Every row gives one point. The points of each table are mixes of a few directions, plus a little noise. Count the directions of each table, and those that both share. Where both have some left over, give the other angles between the two spaces (their principal angles), to ten degrees, smallest first.

First, 7 rows:
[[-0.54 -0.12]
 [-0.42 -0.09]
 [ 1.09  0.23]
 [ 0.04  0.01]
 [-0.16 -0.04]
 [-0.25 -0.06]
 [ 0.25  0.05]]
Second (5 x 2):
[[-0.40 -0.08]
 [-0.15 -0.03]
 [-0.19 -0.04]
 [-0.25 -0.05]
 [ 0.99  0.22]]
Directions: first 1, second 1, shared 1

First (5 x 4):
[[-0.73  0.37 -0.30  0.56]
 [-0.32  0.11 -0.37  0.05]
 [ 0.66 -0.36  0.18 -0.63]
 [ 0.20 -0.12  0.04 -0.21]
 [ 0.16 -0.01  0.45  0.20]]
Second:
[[-0.43  0.03 -1.02  0.61]
 [ 0.00  0.00 -0.02  0.01]
 [ 0.32 -0.03  0.78 -0.48]
 [ 0.16  0.01  0.37 -0.24]
 [ 0.14 -0.02  0.30 -0.19]
 [-0.20  0.00 -0.43  0.28]]
Directions: first 2, second 1, shared 0; angles 30

First (9 x 9):
[[ 0.38  0.08  0.27  0.21  0.17  0.02  0.32  0.25  0.18]
 [ 0.49 -0.44 -0.02  0.15  0.23 -0.29  0.40 -0.01  0.12]
 [ 0.26 -0.27 -0.03  0.08  0.12 -0.17  0.22 -0.02  0.06]
 [-0.25  0.38  0.09 -0.05 -0.12  0.24 -0.21  0.08 -0.04]
 [ 0.40  0.08  0.28  0.21  0.19  0.01  0.32  0.26  0.18]
 [ 0.61  0.13  0.42  0.32  0.29  0.01  0.51  0.38  0.30]
 [-0.34  0.22 -0.05 -0.13 -0.15  0.15 -0.30 -0.06 -0.11]
 [-1.51 -0.03 -0.85 -0.76 -0.70  0.09 -1.27 -0.82 -0.67]
 [-0.03 -0.14 -0.10 -0.04 -0.01 -0.09 -0.02 -0.08 -0.03]]
Second, 10 rows:
[[ 0.18 -0.40 -0.30  0.01  0.47 -0.14  0.93 -0.20  0.19]
 [-0.21  0.66  0.00  0.02  0.67  0.60  1.38  0.14  0.40]
 [ 0.17  0.35  0.47  0.16 -0.31  0.08 -0.66  0.35 -0.05]
 [ 0.31 -0.84 -0.14  0.00 -0.42 -0.66 -0.89 -0.23 -0.30]
 [-0.04  0.47  0.25  0.07  0.02  0.29  0.06  0.24  0.09]
 [-0.19 -0.70 -0.51 -0.23 -0.17 -0.41 -0.33 -0.48 -0.25]
 [-0.15 -0.19 -0.32 -0.11  0.24 -0.01  0.48 -0.23  0.05]
 [-0.07  0.21  0.15  0.01 -0.18  0.09 -0.36  0.11 -0.06]
 [ 0.12 -0.04  0.05  0.05  0.05 -0.03  0.10  0.05  0.04]
 [-0.13  0.48  0.34  0.04 -0.36  0.21 -0.71  0.26 -0.10]]
Directions: first 2, second 3, shared 2

First (10 x 14):
[[-0.01  0.05  0.16 -0.08  0.18  0.29  0.23  0.61  0.06 -0.05  0.16  0.44
  -0.28 -0.20]
 [-0.04 -0.52  0.07 -0.13 -0.16  0.23  0.13  0.01 -0.23 -0.12 -0.14 -0.66
  -0.06  0.19]
 [-0.16 -0.25  0.21 -0.18  0.73 -0.35  0.26  0.34  0.26 -0.44  0.07  0.38
  -0.35 -0.70]
 [ 0.03  0.09 -0.52  0.26 -0.23 -0.34 -0.22 -0.30 -0.10 -0.12 -0.13 -0.11
   0.37  0.61]
 [ 0.06 -0.14 -0.60  0.24 -0.54  0.30  0.03  0.38 -0.34 -0.22 -0.10 -0.20
   0.25  1.13]
 [-0.08 -0.16  1.00 -0.49  0.57  0.02  0.15 -0.31  0.29  0.30  0.09 -0.15
  -0.48 -1.47]
 [ 0.09  0.45  0.05  0.05  0.03  0.40  0.12  0.72  0.12  0.15  0.27  0.85
  -0.20 -0.03]
 [ 0.06  0.14 -0.59  0.32 -0.36 -0.38 -0.31 -0.49 -0.13 -0.05 -0.17 -0.21
   0.49  0.73]
 [ 0.06  0.22 -0.44  0.28 -0.27 -0.24 -0.24 -0.26 -0.06  0.00 -0.07  0.03
   0.35  0.55]
 [ 0.03  0.12  0.64 -0.26  0.05  0.05 -0.13 -0.69  0.13  0.54  0.02 -0.33
  -0.10 -0.81]]
Second, 9 rows:
[[-0.44 -0.47 -0.19  0.31  0.29  0.16  0.30  0.20 -0.47 -0.80  0.86 -0.28
  -0.05  1.39]
 [ 0.43 -0.20 -0.11  0.11 -0.13 -0.41 -0.56  0.80  0.17 -0.01  0.09 -0.20
  -0.18 -0.04]
 [ 0.41  0.19  0.08 -0.13 -0.21 -0.23 -0.38  0.17  0.33  0.46 -0.44  0.08
  -0.05 -0.81]
 [ 0.09 -0.13 -0.36 -0.08 -0.16 -0.10  0.10  0.18  0.05 -0.12 -0.62  0.08
   0.13 -0.12]
 [ 0.10 -0.06 -0.33 -0.13 -0.18 -0.07  0.12  0.09  0.09 -0.03 -0.72  0.14
   0.15 -0.27]
 [-0.48 -0.03 -0.02  0.03  0.20  0.37  0.54 -0.50 -0.30 -0.32  0.23  0.04
   0.14  0.57]
 [-0.23  0.28  0.24 -0.11  0.10  0.30  0.29 -0.67 -0.03  0.24  0.00  0.17
   0.09 -0.23]
 [ 0.64  0.16  0.24 -0.03 -0.21 -0.45 -0.79  0.55  0.43  0.58 -0.06 -0.07
  -0.24 -0.84]
 [-0.50  0.24  0.43  0.03  0.31  0.46  0.40 -0.81 -0.26  0.02  0.68  0.04
   0.01  0.35]]
Directions: first 4, second 3, shared 1; angles 80, 80
